Each row of a before or after table is a point. One or more steps were done to the points. Then noise was added and the rows were shuffled. The steps act on columns, c1 being the first. Write out the steps. A step turns or swaps two columns, mirrors them in a line or flattens them onto one, adds a multiple of one to another, or multiplies or shifts one. Angles are multiples of 10 degrees, from the lower column toward the higher: turns from -170 to 170, lines from 10 to 170 but not 90. Use the fewest steps. Two steps may share a column if one is a turn and the other turns, adds or multiplies; they go together, in the order done. Otherwise the lowest column goes first.

Before, 10 rows:
[[-14 -15  -5]
 [ -4 -19   8]
 [ -8 -25  24]
 [  9 -11  -5]
 [ 10  -6 -37]
 [-29  16 -33]
 [ -3 -28 -11]
 [ -6 -22  22]
 [  2  36  12]
 [-14  23  -5]]
After, 10 rows:
[[ 26  49 -33]
 [ -3  60  -8]
 [-11 -18 -38]
 [-21  50 -11]
 [-13  -5  -8]
 [ 26   0  -3]
 [-16  57  24]
 [-13  53  22]
 [ 28 -62  13]
 [-15  36  10]]
Steps: turn c1 and c2 by -120 degrees; multiply c2 by 3

Before (12 x 4):
[[-11  34  10  -4]
 [ 29 -11  34 -36]
 [ 10 -20  57 -17]
 [-44   0  33 -25]
 [ 17  38  45  40]
 [ 37 -32 -28   8]
 [ 39 -42 -23  -2]
 [ 36  34  -2  17]
 [ 24  16  25  20]
 [ -6 -10  40  25]
 [ -6 -23  19  -2]
 [ -2 -32 -19  19]]
After (12 x 4):
[[ 21  50  23 -19]
 [-10  38 -10  20]
 [-17  19 -40  13]
 [-30  53  -3  44]
 [ 19   9  22  -4]
 [-34  10   2  -3]
 [ 45 -10 -34   6]
 [ 33 -23   2  20]
 [-14   9  52 -23]
 [ 19  41  -3 -38]
 [  8  31  27  25]
 [ 51  -7 -31  -1]]
Steps: turn c1 and c2 by 70 degrees; turn c2 and c3 by -60 degrees

Before, 11 rows:
[[ 19   9 -55 -19  55  -5]
 [-18  14   7 -26  -2  15]
 [ 12  -9   9  22 -19  13]
 [-12   5  13 -25  -1  18]
 [ 13 -16  15  -2 -21 -29]
 [ 14  -5   1 -26 -16 -24]
 [ 16  -2  25  -3 -13  18]
 [ -2 -32 -17  19  11  11]
 [-15   8  20  60 -15  -4]
 [  8  12 -23   6 -13   8]
 [ 12  12  17   3   8 -31]]
After, 11 rows:
[[ 13  27  13 -10 -22 -30]
 [  8   8 -17  18 -13  16]
 [ -2 -32  -5  26  10 -16]
 [-17  -8  48  42 -14   2]
 [ 18  28 -58  10  55   3]
 [-13 -22   0 -26   2  15]
 [-18 -21  -6 -24  -4  19]
 [ 11  44  18  -3   6 -14]
 [ 13  -4  20  14 -19  -1]
 [ 16   0  21 -16 -11   9]
 [ 15  29 -14 -25 -16 -19]]
Steps: turn c2 and c6 by 50 degrees; add 1 times c1 to c2; turn c3 and c4 by -30 degrees

Before:
[[  3  -4  15  10  -3  30 -20  -6]
 [  9  60  -6 -10  32   1  13  -5]
 [-17   3  -8   9  -3  -5  -1 -10]
 [-15  23   0 -11  31  27  37 -15]
 [ -3 -21  10  43 -11  33 -16  19]
 [-16  13  53  -3  -7  22  37  36]
 [  3 -27  -8  16 -54  30 -10 -11]
 [  3   5  12 -13  24  -9  21 -16]
 [ -1  12  26 -26  17  22   7  23]
 [  5 -38 -20  25 -27  32  -6  32]
 [-42  31  18 -20  27  27  10  45]]
After:
[[  1   6   9   5 -30  10  17 -16]
 [-11   2  -9  -9   9  -5   5 -13]
 [  8  59  -2  -1 -36  14   7  -3]
 [-30  31  17  12 -36  23 -19  44]
 [ -6 -16   9 -35  26   3 -38  22]
 [ -2   9  26  19 -25  16 -13  23]
 [  2  -8  15  -7   4  -4 -35  -7]
 [-12  26  -4   1 -37  42  -4 -14]
 [-13  13  47   5   7  44   3  32]
 [  2 -39 -21 -14  32  11 -30  30]
 [  0 -28  -6   3  55   5 -31 -12]]
Steps: multiply c1 by 0.7; turn c4 and c5 by 160 degrees; turn c6 and c7 by -60 degrees

Before:
[[  3 -11 -12   2  -7   8   5 -12  -6]
 [-11   3  14   1  -8   4  17   6   2]
 [  6  15  11   1 -11 -17  -3 -18   9]
 [  2   4 -10   5   7  11  -8  -2   2]
 [  2  20  -6   4  10  -3  24 -19  -5]
 [  7  -6 -12   7  12 -19  -4   9 -11]
 [ -4   0   6   0  14 -22  -6   1   4]
 [  1  17  -4  -5   6   2  12   6  10]
 [  5  -9  -1 -14  12  11  11  11   9]
 [-14  -9  12  -8   1  -9  23   0  16]
 [ -6   4 -10 -15  -3   2   9  -1   5]
 [  6   5 -13 -19 -18   8   3 -16 -12]
 [-15 -12   4  -5 -14   7  -6  -7 -10]
 [  4  -3  -9 -11  -7 -19   6  -9   2]]
After:
[[ -4   0   6   3  10  23 -16   2   3]
 [  2   2 -12 -20   9 -15   8  -1 -10]
 [-10   2  14   4  -5 -13  43   0  -2]
 [ 13  -3 -11   3  17  23 -10   0  -7]
 [  4  11  -6   1   2  10  57   4  -3]
 [ -3  -3   0 -15 -16   5  28  -3   7]
 [  0  -5  -9 -12  23   5  13  -1   2]
 [ -9   1  -7 -12   4   0  23   0   1]
 [-21 -10  12  -5   3   3  58  -3   7]
 [  7 -16 -13   0   4  -5  14  -6  -4]
 [  2   1 -12   5 -10   6 -21   2   3]
 [-13 -12   4  -1   0 -16 -14  -3 -15]
 [  2   7  12  -2  15  -3 -10   3  10]
 [ -3  19  -3  -6  -2   4  32   4  11]]
Steps: turn c1 and c4 by -20 degrees; turn c1 and c9 by 20 degrees; flatten c2 and c8 onto the line at 20 degrees; add 0.5 times c3 to c6; turn c5 and c6 by 120 degrees; multiply c7 by 2.5

Before (9 x 11):
[[ -4   5 -60 -19  -5 -15   8  -6   5   5  10]
 [-19   9   4  -5  25   5 -10 -11   2 -10  20]
 [-29 -28  19 -18  20 -12  15 -12  -6   0   1]
 [ -8   3   8   2   0 -15  -5  22   5  -6   4]
 [-22  10   8 -21  -5  -1  -1 -12 -11  -7  25]
 [ -1   7  -3 -36  -9   5   9  -1 -10 -15  -8]
 [ 12  15 -10   6  -2   2   3   5  11   4  11]
 [ 24   1 -13 -10   2 -19 -10   6  11  12  -7]
 [ 13 -12  15   3  16 -11  -5  32  -6  11   5]]
After (9 x 11):
[[ -8  -1 -16  -1  33  19   4   5   7 -13 -11]
 [ -4  -1 -16  -1  22  -8  -5   1 -12  -1   5]
 [ -1  -6  39 -15  -7  -8  -5   1   1  10 -47]
 [ 16  -3  15  -9   2 -25 -19  -9   0  -6  -4]
 [-16  -7 -15 -23  26 -11   8   9   1  14  11]
 [-14   1  -7   3   1 -13  -2  10   5  -4   2]
 [-12  -6 -22 -15  -6  16  10   6  -6  -4 -14]
 [  7   5   3  11  -3   9  -9  -5   9   4 -15]
 [  0 -10   6 -31 -11  -1  17   1   3   2   5]]
Steps: flatten c1 and c8 onto the line at 150 degrees; flatten c2 and c4 onto the line at 70 degrees; add 0.7 times c11 to c6; turn c3 and c11 by 140 degrees; multiply c5 by 1.3; turn c7 and c10 by 70 degrees; turn c7 and c9 by 40 degrees

Before, 8 rows:
[[-28 -18 -22  30 -13  -7 -39  15 -16 -11 -29   7]
 [-31  26  -6 -22  -1   8 -16  10   4   4 -17 -22]
 [ -4 -11   2   4 -15 -17  -5  11  37   3 -26   4]
 [-17  -1   6 -27  19 -26  41  -1 -24 -28   2  12]
 [ 10 -25  21  11  17 -46  27 -16 -40  -9 -23  10]
 [  1   3 -13  25  24  19  -2  -6  40   4   9   2]
 [-36  37   0   3  40  25   0  25  16   1  -2  19]
 [-14   7  14   7  11 -15 -33 -11   8 -10  33  -3]]
After:
[[ -5  -1  -3  -3   0 -33  29  -7 -26  30   7  21]
 [-18   0   3 -34 -42   8 -34   1  33  -3   9 -14]
 [-30  28  15  17  11   0 -21  32  -4   3  -4 -19]
 [-16   5  25  28 -23   2  15   8   0  14  42   0]
 [-25 -13 -47  36   7  16  35 -18  19  -3 -21  -7]
 [-35  37  24   1  -8 -42   5  56 -12  13   5  25]
 [  8 -24  -5 -27 -59  13   5 -23  36 -30 -28 -14]
 [  1  -7 -17   5  -5  21   6  -2 -24  24 -27  21]]
Steps: add -0.3 times c1 to c11; add 1.5 times c2 to c3; turn c3 and c8 by 40 degrees; turn c4 and c7 by 100 degrees; turn c5 and c6 by -130 degrees; multiply c5 by 1.3; turn c9 and c10 by 130 degrees; add -0.7 times c9 to c12

Before, 11 rows:
[[ 22   8  10  10 -10   4  -6  34 -12   0 -17  36   6  -3]
 [ 10 -21   1  -9  26  -9  17  19  -9  -2   7  12 -12  13]
 [-21 -30  12  -5  18   4 -18 -19 -11 -34 -13   5   5  23]
 [  5  -3  -3   4  23  -6   7  29  18 -21  -5   4   8   9]
 [ -6   6   4  17  12 -30   5  28  -5 -22  15  15 -28  -8]
 [ -9 -13  12   9 -12 -17   0  35  -3   4 -22  25 -23  11]
 [  1 -21  14  31 -48  14 -12  17 -18  21  42 -27   4   3]
 [ 23   7   3  21 -22 -23  18   1 -12  -9  -1  18   6  30]
 [ 23 -23  33  -3 -49  10   1  -2 -11   4  11 -22  -3  10]
 [ -4   9  -1  10   1  -1  17  18  -7   5  -9   9  -6  -6]
 [-11 -30  -7   2 -19  10 -21 -28  10 -20  -1  28  35   3]]
After (11 x 14):
[[  0  -2   0  10   1  -1  27  18 -13   5 -10  -4  -5  -5]
 [  9  -5  -4   2  23 -12  17  30   7 -22   0  15   9   9]
 [-14  -9   4  17  12 -61  14  27 -14 -20   9   0 -28  -8]
 [-18  13  13  30 -48  29  -2  17  24  21  37 -26   3   3]
 [ 27   9  33  -4 -49  20  10  -1  26   4  29 -21  -2   9]
 [-13 -39  -8   1 -18  19 -11 -27  16 -19  -9   5  35   3]
 [-22 -19  11  -3  17   8  -9 -19  18 -35 -27 -19   5  23]
 [  9 -21   0 -10  26 -18  27  19   9  -2  15 -12 -12  13]
 [ -1 -28  12   8 -10 -34   9  35  -3   4 -26  -3 -23  12]
 [ 33 -12   3  21 -22 -46  28   0 -18  -9  17  -6   6  29]
 [ 39 -26  10  11 -10   8   4  34 -27   1   3  -2   7  -3]]
Steps: multiply c1 by 1.6; turn c1 and c11 by 30 degrees; turn c2 and c12 by 60 degrees; turn c9 and c12 by 70 degrees; multiply c6 by 2; shift c7 by 10
